Every row gives one point. The window is the flat piece filled in between its corners: a triangle in 3 columns, a solid with four corners in 4, and so on. A path goes straight from each point to the next, and from the last back to the first. After which points does the path pass through the window?

Window, 4 rows:
0.010; 0.041; -0.004; 0.022
-0.005; -0.001; -0.042; -0.011
0.011; -0.012; 0.028; -0.014
-0.037; -0.010; 0.011; -0.074
Path:
(1): 0.040; 0.026; -0.032; -0.004
(2): -0.018; 0.003; 0.001; -0.087
(3): -0.044; -0.016; 0.016; -0.047
(4): -0.034; -0.010; 0.019; -0.043
(5): 0.021; 0.035; 0.006; -0.050
(6): 0.016; 0.012; 0.000; -0.015
(7): -0.001; -0.001; -0.007; 0.027
(8): -0.024; -0.028; 0.009; -0.037
(9): -0.021; -0.013; 0.009; -0.123
(10): 0.006; -0.022; 0.012; -0.081
(11): -0.054; 0.017; -0.007; -0.008
(12): -0.037; 0.030; 0.015; 0.025
Through the window after points: 2, 10, 12

Window:
-0.002; 0.013; -0.065; 0.020; 0.015; -0.033
-0.034; 0.023; 0.046; -0.015; 0.022; -0.006
0.030; 0.031; -0.010; 0.037; -0.036; 0.041
0.024; -0.018; 0.033; 0.007; 0.033; 0.044
-0.034; -0.055; 0.007; -0.027; 0.025; -0.022
-0.029; 0.026; -0.095; -0.036; 0.010; -0.036
Path:
(1): -0.022; -0.012; 0.014; 0.008; 0.036; 0.029
(2): -0.009; -0.003; 0.010; -0.039; 0.027; -0.044
(3): 0.014; 0.021; -0.010; -0.016; -0.025; -0.008
(4): -0.045; -0.041; -0.025; -0.002; 0.079; 0.033
(5): -0.053; 0.021; -0.015; 0.028; 0.008; 0.008
(6): 0.021; 0.018; -0.022; 0.005; -0.006; 0.000
(7): 0.022; -0.024; -0.004; -0.025; 0.008; -0.026
(8): -0.024; 0.051; -0.117; 0.064; 0.017; -0.002
Through the window after points: 5

Window:
0.063; -0.030; 0.008; 0.017; -0.004; 0.016; 0.041; 0.022; -0.059
-0.062; 0.019; -0.011; -0.002; 0.034; 0.033; 0.004; -0.007; 0.046
0.046; 0.029; 0.017; 0.007; 0.030; 0.019; -0.056; -0.007; -0.054
0.000; 0.008; 0.020; -0.043; 0.063; 0.008; -0.015; -0.023; 0.019
-0.042; 0.016; 0.024; 0.021; 0.029; -0.033; -0.004; 0.029; 0.042
0.013; 0.040; -0.008; -0.011; 0.007; -0.014; -0.007; -0.008; 0.030
0.012; 0.032; 0.053; 0.011; -0.019; -0.011; 0.020; -0.004; -0.043
0.070; -0.018; 0.085; 0.000; -0.049; 0.033; -0.009; 0.026; 0.040
-0.024; 0.051; 0.014; -0.046; -0.042; -0.071; -0.100; 0.037; -0.118
Path:
(1): 0.011; -0.007; 0.008; 0.017; -0.027; -0.035; -0.029; -0.010; -0.031
(2): 0.019; 0.056; 0.070; -0.018; 0.007; 0.047; -0.004; 0.060; -0.003
(3): -0.009; 0.030; -0.014; -0.025; 0.004; 0.018; 0.009; 0.061; -0.003
(4): -0.019; -0.001; 0.051; 0.025; 0.018; -0.052; -0.041; -0.033; -0.013
(5): -0.044; 0.008; -0.003; 0.005; 0.018; 0.012; -0.008; -0.019; 0.025
(6): -0.014; 0.049; 0.008; -0.028; 0.046; 0.050; 0.015; 0.051; 0.022
(7): 0.032; 0.011; 0.023; -0.016; 0.008; 0.019; 0.014; 0.043; -0.046
(8): 0.036; -0.011; 0.013; 0.036; 0.014; -0.017; -0.049; -0.074; -0.011
(9): 0.007; -0.023; 0.039; 0.042; 0.018; 0.038; -0.012; -0.046; 0.020
(10): -0.009; 0.023; 0.012; -0.016; 0.007; 0.001; -0.006; 0.031; -0.017
(11): -0.014; 0.046; 0.016; -0.029; -0.007; 0.003; -0.036; 0.046; -0.058
(12): 0.014; -0.017; 0.002; 0.009; 0.025; -0.033; -0.053; -0.038; 0.013
Through the window after points: 3, 5, 7

Window, 11 rows:
0.015; 0.008; -0.013; -0.003; 0.047; -0.029; -0.037; 0.081; 0.031; -0.070; 0.015
0.028; -0.048; 0.007; -0.005; -0.038; -0.005; 0.001; 0.032; 0.042; -0.003; 0.027
0.029; 0.011; -0.037; 0.062; 0.031; 0.034; 0.045; -0.067; 0.049; 0.037; 0.043
0.002; 0.012; 0.094; -0.031; -0.081; 0.010; 0.025; -0.047; -0.019; -0.031; 0.021
-0.051; 0.004; -0.026; 0.000; 0.011; 0.001; 0.050; 0.016; 0.023; -0.020; -0.043
0.024; -0.006; 0.007; 0.041; -0.059; -0.026; -0.030; 0.030; -0.020; -0.016; -0.023
-0.024; 0.038; -0.025; -0.032; 0.032; 0.063; 0.018; 0.006; -0.071; -0.011; -0.008
0.015; -0.030; -0.044; -0.020; -0.064; -0.043; -0.079; -0.013; -0.046; -0.037; 0.041
-0.016; 0.041; 0.033; -0.031; 0.038; 0.049; -0.006; -0.013; 0.005; 0.047; -0.006
0.022; -0.048; 0.003; 0.006; 0.076; -0.004; -0.016; -0.002; -0.015; -0.043; 0.028
0.054; 0.017; -0.012; -0.041; 0.005; 0.005; -0.024; 0.011; -0.054; -0.022; -0.075
Path:
(1): -0.018; 0.012; 0.024; 0.024; -0.030; -0.002; -0.029; -0.033; 0.020; -0.058; -0.023
(2): 0.050; -0.064; 0.006; -0.050; -0.065; 0.043; -0.018; 0.021; 0.030; -0.061; -0.054
(3): 0.009; 0.022; -0.004; 0.015; 0.021; -0.029; 0.003; 0.012; -0.020; 0.026; 0.031
(4): 0.052; -0.024; 0.015; -0.041; -0.012; -0.013; 0.060; 0.041; -0.029; 0.043; -0.012
(5): -0.003; -0.015; -0.010; 0.011; -0.004; 0.009; -0.043; 0.001; 0.024; -0.050; 0.016
(6): -0.009; -0.003; -0.001; 0.000; -0.012; 0.046; -0.045; 0.026; 0.011; -0.047; -0.045
(7): 0.007; 0.008; -0.004; -0.016; 0.021; 0.009; 0.035; -0.024; -0.033; 0.015; 0.012
(8): 0.007; -0.001; 0.000; -0.029; 0.013; -0.053; 0.017; 0.071; -0.044; 0.001; -0.002
(9): 0.018; 0.004; -0.019; 0.005; 0.020; 0.039; -0.028; -0.019; 0.022; -0.050; -0.018
(10): 0.000; -0.044; -0.037; 0.032; -0.020; 0.046; -0.022; -0.022; 0.037; -0.011; -0.026
(11): 0.030; 0.021; 0.001; -0.002; 0.049; -0.028; 0.007; -0.005; -0.019; -0.012; 0.059
(12): 0.039; 0.005; -0.004; -0.014; 0.068; -0.068; 0.006; 0.056; -0.027; -0.006; -0.051
(13): -0.038; 0.002; 0.003; -0.015; -0.046; 0.064; -0.021; -0.003; 0.014; -0.046; 0.033
(14): -0.008; -0.007; -0.002; -0.034; 0.010; 0.051; -0.015; 0.006; 0.007; -0.029; 0.005
(15): 0.020; 0.024; 0.014; 0.001; 0.017; -0.022; 0.011; -0.001; -0.017; 0.012; 0.007
(16): 0.045; -0.038; -0.037; -0.035; 0.001; -0.009; 0.014; 0.063; -0.059; 0.063; 0.075
Through the window after points: 2, 4, 8, 10
